Each row of a before or after table is a point. The points were changed in one or more steps. Then noise was added and the rows were shuffled. The steps act on columns, c1 being the first. Name the steps. A step turns or swaps two columns, mirrors them in a line or flattens them onto one, adds a multiple of one to another, or multiplies or shifts one. Angles are multiples of 10 degrees, from the lower column toward the higher: turns from -170 to 170, lines from 10 to 170 but not 90. Use the fewest steps. Two steps may share a column if one is a turn and the other turns, adds or multiplies; they go together, in the order done. Otherwise the lowest column goes first.

Before (13 x 2):
[[-1.2  2.1]
 [-5.8  4.6]
 [ 4.0  0.3]
 [ 1.9  1.2]
 [-1.3  3.4]
 [ 4.9  1.5]
 [ 7.4 -8.2]
 [-2.8  4.7]
 [-4.7  2.5]
 [-5.7  3.9]
 [ 3.3 -4.8]
 [ 3.6  4.9]
 [ 0.4 -3.2]]
After:
[[ 3.5  0.9]
 [ 2.5  0.8]
 [ 3.4  4.4]
 [ 5.2  2.1]
 [-0.7 -4.1]
 [-5.2 -2.7]
 [-3.2  0.2]
 [ 4.3 -4.3]
 [ 5.6  4.9]
 [ 0.9 -2.1]
 [ 0.6 -5.1]
 [-9.2 -6.0]
 [ 4.8  4.9]]
Steps: turn c1 and c2 by -100 degrees

Before (8 x 6):
[[  0.5   2.2  -4.9  -1.9  -2.5  -3.3]
 [-11.2 -11.7  -6.4  -6.9  -3.8  -3.2]
 [ -0.7  -2.4   3.6   1.9  -1.5   2.0]
 [ -3.7   3.2  -2.7  -3.0  -2.5  -3.8]
 [  2.5   2.9   8.9  -3.3  -5.8  -2.2]
 [  2.8  -2.4  -1.4  -1.6  -3.7  -3.1]
 [  2.7   2.7   0.8   2.3  -7.6   4.7]
 [  2.6  -0.2  -3.7  -2.0  -1.4   9.0]]
After (8 x 6):
[[ -3.2   2.7  -2.9   0.1  -2.1  -4.0]
 [  2.5   1.6  -3.8   0.1   0.8   9.0]
 [  0.2   2.3  -4.9   0.1  -1.5  -3.7]
 [  2.8   8.0   0.5   0.4  -1.7   4.5]
 [  2.5   3.3  -1.2   0.4   3.5  -3.3]
 [ -1.4   1.8   4.1  -0.1   3.0   1.7]
 [  2.5   6.2   9.1   0.3  -2.0  -2.1]
 [-10.9   2.1  -6.0   0.0  12.2  -3.2]]
Steps: mirror c2 and c5 in the line at 140 degrees; multiply c4 by 0

Before:
[[ 5.1  0.3 -2.9  2.4  3.1  4.1  3.7 -9.0 -1.8  0.1 -0.2]
 [ 5.0 -0.3 -3.1  0.1  2.6  4.0  1.2  2.3  2.8  0.6  0.5]
 [ 4.7 -4.7  2.0  4.0  0.5 -2.0 -2.9  1.4 -2.3  2.8 -2.7]
 [ 5.5 -0.8  5.0  7.1 -6.9  4.5 -5.9  3.0 -1.1 -0.4  3.7]
 [ 2.8 -1.2 -4.3  1.3 -1.2  1.9 -7.7 -0.5  2.8 -3.6  4.3]
 [-7.4  1.5 -3.6  1.2  3.6  2.0 -6.0 -1.5  2.0  5.5 -1.8]
 [-2.3  1.6  5.5  5.7  4.0 -1.8 -1.3  1.9  0.9 -3.4 -2.9]
 [-3.7 -3.8 -4.1  3.7  3.9  3.9 -3.0  1.1 -2.1 -3.1 -2.5]
 [-1.1 -2.3 15.5  6.3  3.4  0.6  4.4 -4.6 -1.3  0.5  7.7]
 [ 0.3 -2.0 -3.8  2.8  1.4  2.4  9.6 -7.7 13.7  3.3  2.2]
 [-4.9  2.5  4.3 11.8  3.7 -4.3 -2.8  1.9 -1.2  8.3  6.0]]
After:
[[  1.1  -1.0   2.3   0.5   2.0   5.9   1.1   1.9   3.1   1.7   0.6]
 [  1.3   2.7  -3.2   7.4  -7.0   7.3  -4.9   2.5  -1.5  -3.3   3.8]
 [  1.3  -2.4   2.1   1.9   3.1   6.9   2.8  -8.3  -1.8   2.1  -0.4]
 [ -0.9   3.7   3.4  11.7   3.0  -6.7  -0.8   1.8  -1.1  -8.9   6.2]
 [ -0.6   2.3  -6.3   5.8   3.9  -2.7  -0.2   2.1   0.6  -1.6  -3.0]
 [ -5.7  -1.1   0.8   3.5   4.2   0.1  -4.5   1.0  -1.9   4.8  -2.1]
 [ -6.8   4.9   7.2   1.4   3.6  -3.1  -3.6  -1.7   1.5  -0.4  -1.6]
 [ -1.5  -8.0   5.2   2.9   1.5   2.4   5.8  -7.8  13.8   1.0   2.2]
 [  4.5  -2.4   1.0   4.1   0.2   1.4  -4.9   1.3  -1.9  -3.6  -2.1]
 [ -0.9  -4.9  -9.5   6.6   3.1  -0.2   1.7  -4.6  -1.1 -11.6   6.9]
 [  1.2   4.1  -0.2   1.0  -1.5   3.6  -7.0  -0.5   2.7   6.2   3.8]]
Steps: turn c1 and c6 by 40 degrees; turn c2 and c7 by 40 degrees; turn c3 and c10 by -130 degrees

Before (10 x 14):
[[ 5.2 -3.3  2.6  5.6 -2.0  7.6 -6.0 -0.2  7.7 -4.8  6.2  3.2 -4.2 -1.0]
 [ 3.9 -4.8  4.6  2.1 -4.3  4.6 -6.6 -6.7 -1.3 -3.7  3.0  2.1 -2.8  1.5]
 [-0.2 -1.3  0.2  1.5 -0.4 -3.0  1.1  2.2 -4.4 -4.4  6.7 -7.7  4.1 -4.7]
 [ 1.6 -4.5  6.7  6.2  6.9  6.6 -0.8  3.1 -3.3 -3.3  3.5 -3.1  2.3 -4.4]
 [ 5.0  0.9  3.9  0.8  0.2  3.9 -1.3  0.0  1.5 -3.0  1.7 -6.0  6.3 -1.9]
 [ 3.5  5.2  0.8 -0.2  1.8 -1.5 -5.1 -2.3 -0.3 -0.3  6.1  6.2  0.0  6.4]
 [-6.7 -2.0 -1.0  0.2  2.5 -0.4 -4.4 10.4 -2.9  7.4 -3.9  3.7  7.0 -3.0]
 [ 4.9 -3.6  4.2  8.1 -3.1  3.7  4.3 -1.0  0.4 -4.6  3.6 -7.8 -1.3  2.3]
 [-2.4 -0.8 -3.2  1.8  8.3 -6.1 -3.5  4.7  1.3  2.9 -6.5  3.6  6.1 -4.9]
 [-8.5  3.5 -5.2  3.9  4.0  2.2 -8.0  2.9 -4.1  4.1 -3.6  3.0  4.8 -2.7]]
After (10 x 14):
[[-2.7  5.1 -2.8  0.5  1.5 -0.8 -4.5 -1.8 -0.9  1.3  4.7  3.8  3.0  6.9]
 [ 5.1 -2.3  4.7 -3.5  2.5  6.3 -4.3 10.0 -2.9  3.5 -2.9  5.4  4.5 -2.7]
 [-1.1 -4.9 -6.2  4.1 -4.3 -1.8 -6.2 -6.7 -1.0 -5.5  1.9 -0.1 -0.1  1.6]
 [ 0.6 -1.0  4.2  0.2  8.7  0.5 -3.4  4.5  1.9  6.9 -4.2  5.0  3.9 -5.5]
 [ 1.9 -5.0 -6.2  5.4  7.0 -1.1 -0.5  3.1 -2.9 -7.4  1.8 -0.9 -1.0 -4.3]
 [-3.3 -3.6 -4.9  5.2 -2.4 -2.0 -6.2 -0.5  7.9 -9.0  4.2  0.0  0.6 -0.7]
 [ 0.6 -1.6 -0.4  0.9 -0.6 -4.7  1.4  2.0 -4.6  0.7  4.4 -2.6 -1.7 -4.5]
 [-2.5  1.2 -5.8  1.1  0.4 -1.2 -1.2  0.0  1.8 -4.2  1.3  0.1  0.3 -1.8]
 [ 4.9  3.1  8.7  3.0  4.0  4.0 -8.2  3.3 -4.0 -0.9 -2.5  4.3  3.9 -2.6]
 [-1.6 -3.9 -6.0  8.3 -2.9 -3.2  4.1 -1.2  0.3 -5.3  2.7 -5.4 -4.7  1.6]]
Steps: turn c1 and c3 by -150 degrees; add -0.3 times c8 to c4; turn c6 and c10 by -70 degrees; multiply c11 by 0.7; flatten c12 and c13 onto the line at 40 degrees

Before:
[[ -2.7  -0.1   5.0   6.2   4.9  -3.7 -12.3   3.9  -6.5  -2.0  -8.2   3.7
    1.0  -4.5  -3.5  -1.4   1.2   3.7   5.2   1.5   3.8   6.3   2.3   1.0]
 [ -2.4   1.6   3.4   6.6   1.1  -1.7   4.5  -3.0   0.3  -1.8  -4.7   2.9
   -4.2  -5.3   3.8  -1.3  10.0   7.4 -11.3  -1.8   0.1   2.0  -4.0  -3.6]
 [ -0.2  -8.0   8.5   7.1  -6.6  -1.3  -4.7   0.2   2.8  -1.0  -4.6   8.4
    1.6  -4.7   6.7   0.2   0.1   3.1   5.0  -4.1  -1.8   2.2   0.4   4.5]
 [ -1.4  -3.7   5.8   2.0  -9.8  -0.1  -9.2   4.2   0.6   1.4   2.3   5.3
    3.7  -2.2  -0.2  -2.0   3.4  -8.6   3.1   6.3   7.2  -0.7  -5.1  -8.8]
 [ -2.5  -0.7   5.4  -9.7  -2.1   7.6   3.6   2.4   4.2   4.6   3.5  -2.1
    5.8  -1.2   6.8   4.5  -0.5   7.0   1.3   5.5   0.7  -2.5  -5.8  -2.5]
 [ -6.1   2.8   4.4   1.9   0.8  -0.7  -8.7   2.4  -5.6  -0.5   4.8   5.4
    4.0   4.7  -3.0   2.1   2.4   1.9   6.4  -6.5  -3.6   0.7  -7.7   0.0]
 [ -6.2  -6.3   3.4  -1.6  -2.6   0.3  -1.8  -0.9  -3.1   0.2  -0.4  -3.9
   -0.6  -0.7   0.9   7.0  -0.9   8.1  -3.7  -0.3  -3.6  -2.3  -0.9   4.8]
 [ -2.8  -1.4  -0.5  -1.3  -1.9  -5.4  -1.0  -1.1   3.2   2.5   4.6   3.8
    0.2  -0.7  -3.3  -2.3   6.4  -1.7   5.2   5.0  -1.0  -2.2   3.8   4.0]
 [ -1.4   0.8   1.2   0.1  -0.3   0.8  -9.3  -1.0   4.1  -4.8   0.6   1.5
    5.5   4.7  -1.2   4.8   3.2  -3.7  -2.2  -0.9   2.9  -1.7  -2.3  -1.3]
 [ -4.2  -0.8   4.4   6.3   0.1   3.8  -5.6   2.6   6.6  -0.2  12.2  -5.5
   -7.2   7.4  -0.2  -7.6   0.4  -1.0 -10.4  -5.5  12.2   2.8  -1.4  -4.9]
 [ -6.4  -5.2   5.3   3.3  -9.1   2.0  -9.0   4.2   4.6  -5.9  -4.3   4.7
   -4.4  -2.3   6.7  -7.6   5.2   3.5  -0.2  -2.3   1.6  -4.0   1.0  -0.2]
 [ -3.2  -0.5   0.8   2.1   4.4  -0.1  -2.7   1.2  -1.9  -2.0   8.8  -9.1
    3.6   0.1   2.9  -2.0   0.9   2.9  -3.1  -0.5  -1.3   4.3  -5.1   2.5]
 [ -9.3  -7.4   8.6   2.2  -2.4  -3.0  -2.6  -3.2  -2.7  -2.5   0.1   0.9
   -2.7   0.7  -6.1  -5.8   4.4   2.6   4.8  -0.7   6.6   4.0  -3.6   3.2]]
After (13 x 24):
[[ -0.2  -8.3  -0.2   7.1  -6.9  -7.9  -4.7   0.3   6.8  -0.8   7.5  -3.3
    1.8  -4.9  -3.5   0.1   7.7   3.1   5.0  -4.2  -2.4   1.8   0.3   4.4]
 [ -1.6   1.3  10.1   7.2   1.3  -3.6   4.5  -3.3   1.3  -2.4   5.9   0.4
   -4.0  -5.5  -1.0  -1.0   3.4   7.0 -11.2  -2.2   0.6   1.8  -4.3  -3.4]
 [ -6.2   2.4   2.1   1.8   1.2  -5.4  -9.2   1.9 -14.2  -0.4  -6.3  -1.8
    4.6   4.5   0.6   2.1   4.3   1.7   6.7  -6.9  -3.2   0.6  -7.5   0.2]
 [ -2.8  -1.2   6.2  -1.7  -1.7  -6.2  -0.8  -1.1   8.2   2.6  -6.0   3.2
    0.6  -0.2   1.0  -2.4  -0.6  -1.8   4.6   4.7  -1.5  -2.0   3.4   4.0]
 [ -4.2  -1.0   0.2   6.7   0.4   6.9  -6.1   2.6  16.4  -0.5 -10.2  -0.6
   -7.8   7.3  -5.8  -7.8   3.9  -1.3 -10.8  -5.8  12.2   2.6  -1.0  -5.0]
 [ -1.0  -3.8   3.5   2.0 -10.1  -5.0  -9.1   4.9   1.2   1.4  -2.2  -2.7
    3.9  -2.2  -0.9  -2.1   5.5  -8.5   3.3   6.6   6.5  -0.7  -5.1  -8.8]
 [ -2.6  -0.4  -0.6  -9.9  -2.3   5.8   3.8   1.9  10.1   5.0   0.4  -5.2
    5.5  -1.2  -7.7   4.9   5.3   6.9   1.3   5.3   1.0  -2.4  -5.3  -2.6]
 [ -5.9  -5.9  -1.0  -1.7  -2.3   3.6  -1.7  -0.7  -7.5  -0.1   0.6   1.6
   -0.6  -0.7  -0.8   6.6   3.4   7.9  -3.7  -0.3  -3.9  -3.1  -0.9   4.8]
 [ -9.6  -7.1   3.7   2.0  -2.6  -1.9  -2.7  -3.6  -6.9  -2.1  -2.7   2.5
   -2.6   1.0   5.6  -5.9   8.7   2.3   4.8  -0.6   6.5   3.7  -3.5   3.0]
 [ -2.6   0.0   1.0   6.0   5.2  -5.9 -12.0   3.6 -16.1  -2.0   5.7   1.6
    0.6  -4.5   7.5  -1.8   5.5   3.3   5.0   1.7   4.2   6.6   2.3   0.8]
 [ -1.3   0.4   3.3  -0.3  -0.2  -0.9  -9.2  -0.9  10.2  -4.5  -1.3  -1.8
    5.4   4.7   0.8   4.5   0.5  -3.5  -2.0  -0.8   3.1  -1.6  -1.8  -1.0]
 [ -3.9  -0.6   1.5   2.4   4.7   8.3  -2.7   1.2  -4.7  -2.1  -6.3   4.1
    3.3   0.4  -7.5  -1.8   1.0   2.8  -3.0   0.0  -1.3   4.6  -4.9   2.2]
 [ -6.0  -5.1   5.3   3.0  -9.4  -2.6  -8.2   3.5  11.9  -5.5   7.7  -4.3
   -4.2  -2.7  -3.6  -7.7   5.6   3.9  -1.5  -1.8   1.0  -3.9   1.1  -0.5]]
Steps: swap c3 and c17; mirror c6 and c12 in the line at 150 degrees; multiply c9 by 2.5; turn c11 and c15 by -150 degrees
